Rows are points. The points of each table are mixes of a few directions, plus a little noise. Count the directions of each table, and those that both share. Where both have some left over, give the other angles between the two spaces (their principal angles), to ten degrees, smallest first.

First (5 x 3):
[[ 41  14  18]
 [-82 -29 -38]
 [-35 -12 -16]
 [ 14   4   7]
 [ 63  22  29]]
Second (7 x 3):
[[ 28  27  -6]
 [-28 -27   5]
 [-18 -17   3]
 [-15 -14   4]
 [ 95  92 -19]
 [-23 -22   5]
 [-40 -38   9]]
Directions: first 1, second 1, shared 0; angles 40

First (5 x 4):
[[ -3 -17  20 -88]
 [  3  17 -19  81]
 [  2  13 -16  75]
 [  1   2  -2  11]
 [ -3 -15  18 -79]]
Second (8 x 4):
[[ 33  18 -49  62]
 [-14 -34  68 -49]
 [-42   9  -6 -84]
 [ 17 -25  30 -45]
 [-18  -6  18 -49]
 [ 32   6 -21  83]
 [-24  16 -12  47]
 [ 17  11 -33  38]]
Directions: first 1, second 3, shared 1

First (7 x 6):
[[-22  -8   9  10 -19 -64]
 [ 14  -9 -68  15  -1  10]
 [ 30 -35 -70   1  18  -5]
 [-13   2  84 -18   9 -14]
 [ -5  24  36 -30 -12  -7]
 [ -7  52  60 -22  -7  68]
 [  4 -25 -49  44  11  12]]
Second (6 x 6):
[[ -1 -12   2   4   4 -15]
 [ -2 -20   4   7   7 -26]
 [  4  51 -10 -18 -18  65]
 [ -5 -58  11  20  21 -75]
 [  6  74 -14 -26 -26  95]
 [ -3 -35   7  12  12 -45]]
Directions: first 4, second 1, shared 1

First (10 x 8):
[[  2   2   1   1   0  -1   0   0]
 [  7   4  10   6   4  -5   0  -2]
 [ -6  -4  -8  -3  -2   3   0   1]
 [  6   4   7   5   2  -5  -1  -1]
 [ 14  10  20  13   4 -11   1  -4]
 [ 15  11  21  11   5 -11   1  -5]
 [ 14  11  20  12   3 -10   2  -4]
 [  2   1   3   1   0  -2   0   0]
 [-70 -46 -95 -56 -19  51  -7  21]
 [ 13  10  17  10   4 -10   0  -3]]
Second (9 x 8):
[[ 23  13  20  21   9  -5   3  -7]
 [ -4  -9 -28   2   5  30   3   1]
 [-19  -9  -9 -20  -8  -6  -4   6]
 [-12  -6  -8 -11  -5  -2  -3   4]
 [ 44  22  27  42  18   6   9 -14]
 [-31  -9   6 -36 -18 -35 -11   8]
 [-33 -11   4 -38 -20 -34 -11   8]
 [ 19  10  19  18   6  -5   3  -6]
 [ 14  -3 -33  23  14  51  11  -3]]
Directions: first 1, second 2, shared 1

First (10 x 11):
[[ 24  31 -43   0  50 -56  -4 -43  18  95  10]
 [-11 -16  21   1 -25  27   1  21  -8 -44  -4]
 [  1   0  -1   0   1   0  -1  -2   2   2  -1]
 [ -7  -9  12   0 -15  16   1  12  -6 -26  -3]
 [ -6  -9  13   0 -14  16   1  13  -5 -27  -1]
 [ 18  23 -30   1  36 -40  -3 -30  12  65   6]
 [  9  10 -15   1  17 -20  -2 -15   7  32   3]
 [ -7  -9  12   0 -14  16   1  12  -5 -27  -1]
 [-14 -17  22   0 -26  31   2  23  -8 -49  -5]
 [ -5  -7   9  -2 -11  11   2   9  -4 -20  -3]]
Second (9 x 11):
[[-15   0  39  -8  16  21  15  25 -35  -1   9]
 [ 13  24 -12  -7  20 -22  -7 -12 -22 -22 -24]
 [  3 -10   2  30  18  12   7   5  18 -28  10]
 [  8 -11 -38  -3 -28   7  -7   0  11  26  12]
 [ 14   3   8  18  42 -31 -23 -18  21   1 -10]
 [-16 -21 -10 -10 -60  49   7  15  -1  25  52]
 [  1  14  -7 -14 -23 -23 -17 -29  11   1  -8]
 [-24 -20  55  15  13  13  28  24  19  -4  -3]
 [ 17  21 -37 -20   1 -26  -4  -8 -21   1 -37]]
Directions: first 1, second 6, shared 0; angles 30

First (10 x 12):
[[ 16   3  -8 -37   9   0   0   7 -30  -3 -11  -9]
 [-36  -9   4   6  -6 -41   9 -26   5   9 -13 -61]
 [-18  34  -4  25  46 -28 -58  -4  -8  95   1  10]
 [ 38   6  -9 -36   7  30   0  23 -27 -18   0  32]
 [ -6   7  -6 -23  15 -24  -9  -6 -25  24 -15 -31]
 [  7 -16   0 -23 -19   5  29  -1  -5 -43  -7 -19]
 [-11 -29  16  41 -45  21  40  -8  53 -62  18  10]
 [ 41 -16   6  11 -32  70  29  27  28 -74  26  76]
 [-16   1  -1  -4   6 -25  -4 -11  -7  18 -10 -32]
 [-14  18   2  40  21  -8 -35  -2  16  54  11  24]]
Second (11 x 12):
[[ 35  -1  -9 -42  -1  28  18  27 -17 -44  -5  25]
 [ 28   0  -8 -32   1  22  16  28  -4 -40  -4  27]
 [ 36  -2  -9 -43  -1  29  19  28 -15 -45  -4  27]
 [-13   1   2  15   3  -9  -4  -3  14  10   1  -2]
 [  8   0  -2  -9   1   6   4   7  -1 -11  -1   7]
 [-21   0   6  25  -1 -17 -12 -21   3  31   3 -20]
 [  5   0  -2  -5   0   4   3   4  -1  -5  -1   2]
 [-34   8   2  44  12 -25  -2   8  59   9   1  10]
 [ 26   6 -16 -27  12  23  31  61  42 -71  -7  61]
 [-26  -8  16  26 -14 -23 -35 -69 -52  79   7 -69]
 [-42  -5  18  46 -10 -35 -38 -69 -29  89   9 -68]]
Directions: first 3, second 2, shared 1; angles 50

First (11 x 14):
[[-12 -29  64  17   0  95  30   8  -6 -15  16 -57 -10  66]
 [-20 -31  47  14  12  50  24   4  -7  -5   2 -30   8  53]
 [  1 -33  22   1  37 -23 -28 -15 -16  -1 -60  49   9 -38]
 [-23  -6 -18   1   0 -49  25   2  10   9  33  -2  35  34]
 [ 10  69 -63 -11 -23  -6 -25  16  10  17 -11   3 -29 -39]
 [-14  25 -48  -6  10 -57 -15   4   5  21 -21  34  14 -22]
 [-21  12 -15   4  -1  -6  14  10   9  13  10 -12  11  27]
 [ 35  -1  30  -2 -26  60   1  -3  -2 -25  24 -33 -34  -5]
 [  6  26 -36 -10 -10 -30 -11   0   6   7   3  14  -3 -25]
 [ 45 -62  64  -2  10  12 -21 -32 -21 -38 -16  25 -13 -46]
 [ -8  27 -45  -8 -11 -45   4   7  11  15  20   7  11  -2]]
Second (8 x 14):
[[-19  46 -29   1 -14  12  23  19   8  16  21 -35  -4  31]
 [ 45   6 -19 -20 -22 -58 -11 -22   0 -20  31  22  -7 -61]
 [  8 -81  23   2  18 -46 -26 -22   3 -10 -14  58  29 -15]
 [ 18 -67  17  -5  28 -62 -38 -28  -8 -12 -37  75  21 -52]
 [  7  32   3  -2 -17  41  15   9  -2  -4  18 -40 -22  11]
 [-23  55 -12   5   8  35  12  19  -9  18 -25 -28 -15  12]
 [-21  26 -15   5 -11  19  20  17  10  13  19 -30   2  38]
 [-14 -19  33  14  10  56   5   8  -4  -1 -16 -19  -5  34]]
Directions: first 4, second 4, shared 3; angles 30
